Each row is a point. To make a cloud, some directions were put in groups of two or more. Within a group, all points are equally far from the middle, so they leave a hole (a ring in 2 directions, a hollow ball in 3). The other directions are filled evenly. Then the cloud was stretched, turned, moved and blurred a little. How many holes are there, and how many directions does each take, smallest first?

Cloud (14 x 2):
[[ 3.4  2.3]
 [-0.4  3.9]
 [-1.5 -5.6]
 [-0.8  4.7]
 [ 1.7 -1.1]
 [-5.9 -1.4]
 [-1.7 -1.7]
 [ 0.5  3.3]
 [ 1.7 -4.5]
 [ 0.1 -6.2]
 [ 0.3 -1.9]
 [ 1.4 -5.3]
 [-1.7 -3.1]
 [-6.9 -1.6]]
Holes: 0

Cloud (22 x 3):
[[-1.8 -2.4 -0.9]
 [ 5.2  1.3 -2.0]
 [ 3.5  2.9  2.2]
 [ 6.1  1.7 -0.4]
 [ 2.0 -3.3 -3.6]
 [ 1.3  4.3 -0.3]
 [ 0.6  1.5  2.7]
 [-1.7  4.5 -6.0]
 [-2.5  5.8 -1.4]
 [-3.1  5.6 -1.0]
 [ 2.2  2.7 -3.7]
 [-4.0  1.7  0.2]
 [ 4.6 -3.5 -3.0]
 [-3.4  2.5  0.6]
 [ 1.8 -3.3  2.3]
 [-0.6  0.6 -6.5]
 [ 5.8  2.1  0.1]
 [ 0.3  4.7 -0.7]
 [-3.2  4.0  0.3]
 [ 5.9 -1.3 -2.7]
 [-2.0  2.9 -7.1]
 [ 4.1 -5.4  1.6]]
Holes: 1 (2)

Cloud (22 x 3):
[[-0.9  3.4 -3.3]
 [-0.4  0.0 -7.2]
 [-4.5  0.1  3.1]
 [-1.2 -0.9  4.4]
 [ 0.2 -4.2  1.4]
 [ 5.1 -0.3 -3.1]
 [ 4.7  2.3 -1.1]
 [-0.2 -3.8  2.1]
 [-6.2 -0.1  0.1]
 [-3.1  1.4 -4.9]
 [-3.1 -5.7 -3.6]
 [-1.8  3.6  1.6]
 [-2.4  2.9 -3.2]
 [-4.2  2.3 -1.1]
 [ 2.3 -0.3  3.2]
 [ 0.2 -4.6  0.5]
 [ 2.5  3.2 -3.9]
 [ 3.8  3.3 -0.6]
 [-4.9 -3.9 -5.0]
 [-1.1 -2.4 -7.4]
 [ 3.9 -0.3  1.7]
 [-0.4 -1.8 -7.5]]
Holes: 1 (3)

Cloud (19 x 3):
[[-5.1 -1.0  2.4]
 [-0.6  6.1  6.4]
 [ 4.8 -2.1  0.0]
 [ 3.1 -1.1 -4.5]
 [ 8.2  2.1  0.0]
 [ 5.7  2.4  0.9]
 [ 1.9  8.2 -1.2]
 [ 0.4 -0.6 -2.5]
 [-0.5  3.9  6.8]
 [ 2.4 -0.5 -3.3]
 [ 2.0 -0.3  2.3]
 [ 5.4 -0.3 -4.1]
 [ 0.5 -1.0 -5.4]
 [-3.6 -2.3  3.1]
 [ 2.0 -3.2  1.6]
 [ 2.1 -2.7  1.9]
 [-4.1  0.8 -1.1]
 [ 2.6 -0.8  0.1]
 [ 1.0  1.0 -3.1]]
Holes: 0

Cloud (30 x 4):
[[ 6.7  0.9  8.1 -3.2]
 [-0.4  1.5 -4.0  1.9]
 [ 5.0  3.5  2.1 -1.2]
 [ 3.9  0.3  4.7 -5.0]
 [ 0.8 -3.9  8.7  1.0]
 [-1.7  2.4  0.4  2.8]
 [-1.2  0.6 -3.4  4.6]
 [ 4.5  3.7  1.7 -2.1]
 [ 2.3 -0.2  0.7 -5.2]
 [-1.3 -5.2 -5.5  2.1]
 [ 1.3 -5.9 -2.6  4.7]
 [-2.9 -0.5 -2.4  0.9]
 [ 5.2 -0.2  1.2 -0.7]
 [ 3.4 -0.2 -0.3 -4.6]
 [-5.0 -1.8  0.4  0.6]
 [-0.7 -2.0  5.7 -2.2]
 [-1.5 -2.6 -5.5  4.0]
 [-0.4 -0.8 -1.4  2.4]
 [-2.1 -1.3 -6.4  1.1]
 [ 0.0  3.8 -7.2  2.5]
 [ 3.3  3.9 -0.8 -1.4]
 [-0.3  1.3  5.6  1.0]
 [ 3.3  6.1  0.3 -2.4]
 [-0.4 -3.4  5.1  2.0]
 [-1.6 -0.7  0.5  1.1]
 [ 5.2  1.8  0.4  2.1]
 [ 4.0  1.6  2.6 -3.7]
 [ 6.7  2.2 -3.6  0.4]
 [ 6.4  3.0 -2.8  1.9]
 [-3.9 -0.6 -1.3 -2.2]]
Holes: 0
